Every row gives one point. A path goes straight from each point to the next, and from the last back to the first. The post is the endless flat space through its rows: a point in 2 columns, a line in 3, a plane in 4, and so on, so that a path can go around it. How many times does the path go around the post? Going back the other way cancels.

Post (2 x 3):
[[ 0.81  0.77 -2.08]
 [-0.23 -0.33  3.85]]
Path (7 x 3):
[[-0.83  0.13 -2.62]
 [-2.49  1.17 -0.26]
 [-4.30 -0.31  0.78]
 [-0.37 -1.55  2.21]
 [ 1.63 -2.57  0.01]
 [ 4.52 -0.96  2.49]
 [-0.21 -3.35  3.30]]
Times around: 0

Post (7 x 8):
[[-0.52  1.93  2.54  2.45  1.68  1.28  0.47 -0.54]
 [-0.76  0.83  4.33  0.61 -0.51 -0.42  0.06  4.04]
 [ 1.91  2.74 -5.54 -0.92 -0.77 -3.35  2.68 -4.72]
 [ 1.39  1.52  1.11 -1.56  1.48  0.32 -2.81  0.17]
 [-0.41  2.88 -5.80  0.83 -2.65  1.48  2.62 -1.71]
 [ 0.41  1.85 -3.06 -1.84 -2.56  1.24  3.24 -5.42]
 [-0.77  1.56  1.75  2.26 -2.30 -0.54 -1.89 -0.11]]
Path (6 x 8):
[[-2.47  1.43 -0.56 -0.29 -0.84  0.10 -0.43  0.84]
 [-2.75  0.00  1.98  0.19  3.10  1.34 -0.08 -2.25]
 [-1.04  2.90  0.45 -2.24  1.24  0.24  1.90 -2.31]
 [-0.07  3.23  3.59 -1.68 -0.84  1.26 -0.79 -0.63]
 [ 1.31  3.56 -0.25  0.63 -2.46  0.09  0.56  0.05]
 [-1.09  3.48  2.10 -1.08 -0.17  2.74  1.53 -4.20]]
Times around: 0

Post (11 x 12):
[[ 0.50 -0.45  0.71 -2.01 -0.55  0.88 -3.66  4.92 -1.64  3.66  2.14  0.58]
 [ 1.44  0.42  3.83 -1.63  3.00 -0.25  0.53 -0.78 -1.30 -0.23 -0.55  2.28]
 [ 0.78  0.43  2.41 -2.28 -0.19 -2.69 -2.10  2.53 -2.07 -2.48 -1.11  5.05]
 [ 0.47 -0.95  2.07  0.70  0.10  1.77  0.51  1.61  1.07 -2.04 -0.61  4.93]
 [-3.14  2.42 -3.80  2.12 -1.29 -0.87 -4.32 -3.06  2.13 -0.03 -0.48 -3.48]
 [ 0.01  2.07 -4.68 -1.32 -2.38 -0.11 -1.69 -0.13  1.62 -0.57 -0.96 -6.35]
 [ 0.51  2.06  0.03 -0.85  1.11  1.12  0.92 -0.37 -3.25 -1.96  0.02  6.86]
 [-0.94  0.74 -6.00 -1.36  1.32 -1.99 -2.55 -1.26  4.62  0.42  0.98 -1.85]
 [ 1.20 -1.01 -2.46  1.57 -1.84 -3.15 -0.26  1.69 -0.05  3.72  1.88 -2.11]
 [-3.48  2.90 -3.49 -0.81 -1.21 -1.30 -1.78 -2.50  2.42 -3.31  3.98 -4.30]
 [ 1.08  0.64  2.85 -2.82 -2.11 -0.44  0.67 -2.01 -0.14  1.28 -0.60  6.91]]
Path (20 x 12):
[[ 0.28  0.72 -1.02 -1.06  1.11 -0.09 -4.00 -0.57  1.12  2.55  1.24  3.43]
 [ 0.28  1.79  0.26  1.19 -3.15  0.75 -0.65  3.31  0.85 -0.51  2.87  1.28]
 [ 0.77  3.86  2.83  2.73 -0.57  1.26 -0.94  1.77 -2.17 -3.76 -3.10  0.74]
 [ 1.88  0.75  2.83 -2.50 -0.89  0.58 -1.86  1.62  0.23 -1.60 -0.68  1.46]
 [-0.94  2.21 -0.69  2.00 -2.18  1.85 -3.11 -0.53 -3.38 -3.86 -1.39  4.30]
 [-1.51 -1.49  1.92 -2.25 -2.70  0.66 -1.49 -1.51 -2.37 -0.15  1.61  0.65]
 [-4.27  0.60  0.71 -2.09  0.49  2.40 -0.28  1.56 -2.32  1.14  3.23 -1.52]
 [-4.51  2.31 -2.17  1.32 -2.11 -1.59 -2.97  2.01  3.45 -1.40  0.65 -1.33]
 [ 0.92  2.75  0.40 -0.05 -1.58 -0.53  0.44  2.56 -0.05 -0.02 -1.68 -0.64]
 [ 3.76  2.57 -2.61 -0.18 -0.01  0.14  0.06  2.21 -1.11  0.09 -0.08 -0.08]
 [ 0.36  1.48  0.32 -0.09 -1.18  0.31 -2.20  0.87 -0.25 -2.26  0.81 -0.65]
 [-1.22 -1.41  1.25 -1.68  1.51 -0.29 -2.15 -2.61 -1.40 -0.65  5.32  1.68]
 [-1.26 -2.34  0.40 -0.56  0.27  0.32 -0.57  1.89 -1.33  0.25  0.85  1.01]
 [-1.88  0.25 -1.08 -0.23  1.42  0.06  1.78 -0.37  0.97  1.22 -0.27 -2.10]
 [-1.17  0.84 -1.12  0.86 -0.24 -1.73  0.35  3.06  1.47  0.33  1.54  2.00]
 [-3.14  2.19 -2.38 -1.50 -2.49 -3.01 -1.36 -0.68  1.69 -0.35 -2.11 -1.11]
 [-0.73  0.74 -0.10 -2.63  2.94 -1.09  1.38  4.12 -2.27  1.25 -0.14  2.46]
 [ 0.16  4.43 -0.57 -1.33 -3.50 -5.01  0.83 -5.21  0.78 -3.01 -3.81 -0.74]
 [ 1.17  2.69  0.98  1.80 -0.70 -1.87 -3.61 -1.52  2.74  1.83 -0.40  4.27]
 [ 0.53  0.58 -1.31 -2.44 -0.47 -2.94 -5.64  1.49  0.37  3.47  1.40  2.00]]
Times around: 2

Post (17 x 18):
[[ 0.74  0.76  0.36 -0.37 -2.79  6.38  1.79  2.31 -1.46  2.83  2.97 -5.93
   0.38 -0.91  3.98  0.13  2.15  1.80]
 [-0.44 -0.36 -3.43  0.43  1.30  0.86  4.70  1.70 -2.87  0.59 -4.31 -3.11
  -1.13 -0.82 -4.32  0.35  0.75 -1.42]
 [-0.93 -2.49 -1.01 -4.33 -1.03 -0.28  4.07  2.82  0.44 -2.12  0.49 -4.09
  -1.96 -2.76  1.13 -1.27 -1.21  0.74]
 [ 0.54  1.65 -2.37 -1.36 -3.12  0.92 -0.43 -1.87 -1.27 -0.48 -0.46 -0.85
   2.44 -5.04  0.79 -2.06  0.22  0.76]
 [ 1.65  0.69 -1.25  2.09 -3.07  0.86 -1.41 -2.43  1.89  1.36 -0.21 -2.30
  -0.98 -1.65 -1.02 -0.69 -5.45  0.03]
 [ 0.01 -1.59 -1.25 -3.13  2.17  1.58  1.98 -0.40 -5.31  0.47 -2.19 -1.15
  -2.60  1.24 -1.89 -1.20  0.69  0.51]
 [ 0.86  0.81  2.49  0.99 -4.10  2.93 -1.54  1.53  1.96 -1.58  0.26 -0.36
   1.04 -2.13 -0.26 -1.91 -2.14 -2.57]
 [ 0.30  2.16 -1.30  1.17 -7.25 -0.74 -0.77 -1.60 -0.05 -0.96  1.85  0.08
  -0.58 -0.74  1.19  1.76 -0.56 -2.78]
 [ 1.44 -0.18 -3.95  0.47  0.56  5.18  0.74  2.35  0.32  1.67  3.23 -2.55
   3.80  3.85  1.26  1.91  1.72  1.23]
 [ 0.55  1.03 -2.90  2.54  2.75 -1.05  2.93  0.60 -1.35  0.44 -5.86 -0.65
  -1.58  3.44 -0.76 -1.90  1.39  3.38]
 [ 0.85  0.27  0.52  1.09 -3.74 -0.72  0.71 -0.33  2.10  3.28  2.48  2.12
  -1.85 -3.57 -2.55 -1.31  0.22 -2.16]
 [ 0.72 -0.93 -0.53 -1.22  1.00 -0.31  7.10 -0.45 -2.35  2.49 -2.37 -3.29
   1.33  3.68 -2.13 -2.58  0.66  0.15]
 [ 0.41 -0.76  0.91  0.92 -0.17  0.99  3.27  0.54 -2.69 -0.97 -0.55 -3.20
  -0.52  0.78 -5.45  0.12  0.42  4.64]
 [-1.19 -0.82  0.29 -1.25  4.22  1.18  3.53 -1.75 -0.73 -2.33 -0.23 -7.72
  -2.06 -0.22 -2.66 -1.40  3.06  0.20]
 [ 1.15 -0.58  1.30  1.23 -0.40  1.15  1.92  3.67 -1.76  3.27  3.25 -1.87
   4.77 -0.18  6.40  4.05  0.02 -0.74]
 [ 2.42  0.91 -0.23  0.57 -5.26 -2.18 -3.86  1.65  0.81  2.76  0.90 -2.23
   1.73 -0.60 -0.44 -0.54 -0.40 -1.58]
 [-2.32 -0.98  0.75 -4.40  1.91  2.51  4.00  0.27  0.01  0.76 -4.07 -4.14
  -0.66  0.67 -1.14  2.20  2.24  2.35]]
Path (11 x 18):
[[-0.41 -0.31 -1.29 -0.52 -0.32  1.06  3.05 -0.82 -1.78  1.88 -0.39  0.08
   0.99  0.75  0.77 -1.79  0.58 -0.06]
 [-1.82 -3.01  3.06 -1.13 -2.78 -0.99  3.56  1.69 -2.65  0.13 -1.45 -2.16
  -2.26  0.04 -0.66  0.44 -0.36  1.86]
 [ 0.68 -1.56 -3.22  0.22 -0.23  2.50  1.87  1.29 -2.11 -0.33 -2.14 -4.38
   3.42 -3.09  1.30 -1.62  0.87  0.81]
 [-2.68 -0.44  0.33 -2.12 -4.52 -0.14  0.89 -0.55 -0.85 -0.74  2.38 -2.09
   0.34 -2.31  0.23  0.73  2.36  1.83]
 [-1.51  2.03 -1.57  0.14 -1.69  2.13  2.10 -1.47 -0.21 -1.23  1.25 -0.60
   0.09  1.90  2.91 -2.18 -0.89 -2.11]
 [ 0.16  2.67 -2.52 -0.18 -2.54 -1.61  2.20  1.56  1.25  1.12  1.75 -4.33
  -0.12 -0.08 -0.09  0.53  0.90 -0.78]
 [ 2.99  1.35 -0.49  0.94 -1.67  3.16  0.01  1.91 -0.40  1.27  0.00  0.09
  -0.04  0.29 -3.28 -1.06  0.59  1.86]
 [ 2.83 -1.53 -3.79  0.67  0.71  1.40  1.23  0.01 -0.35  2.45  1.43  2.14
   1.55 -1.80 -1.60  3.07  1.58  0.87]
 [-0.97 -0.97 -1.37 -2.31 -0.23  1.10  4.50  0.27  1.66  1.42 -1.18 -2.33
   0.08  1.67 -0.58 -1.14  4.82 -1.67]
 [-1.19 -2.15 -3.64  2.06  0.10  1.55  1.97  0.86 -2.20  2.46  1.26  1.12
  -0.53 -1.80  1.77 -0.39 -1.49 -0.02]
 [-1.35 -1.50 -0.03 -1.05 -1.52  0.78  4.24 -1.14 -1.14  0.25  1.43 -5.87
  -0.14 -0.91 -1.37 -0.51 -3.95  0.19]]
Times around: 1
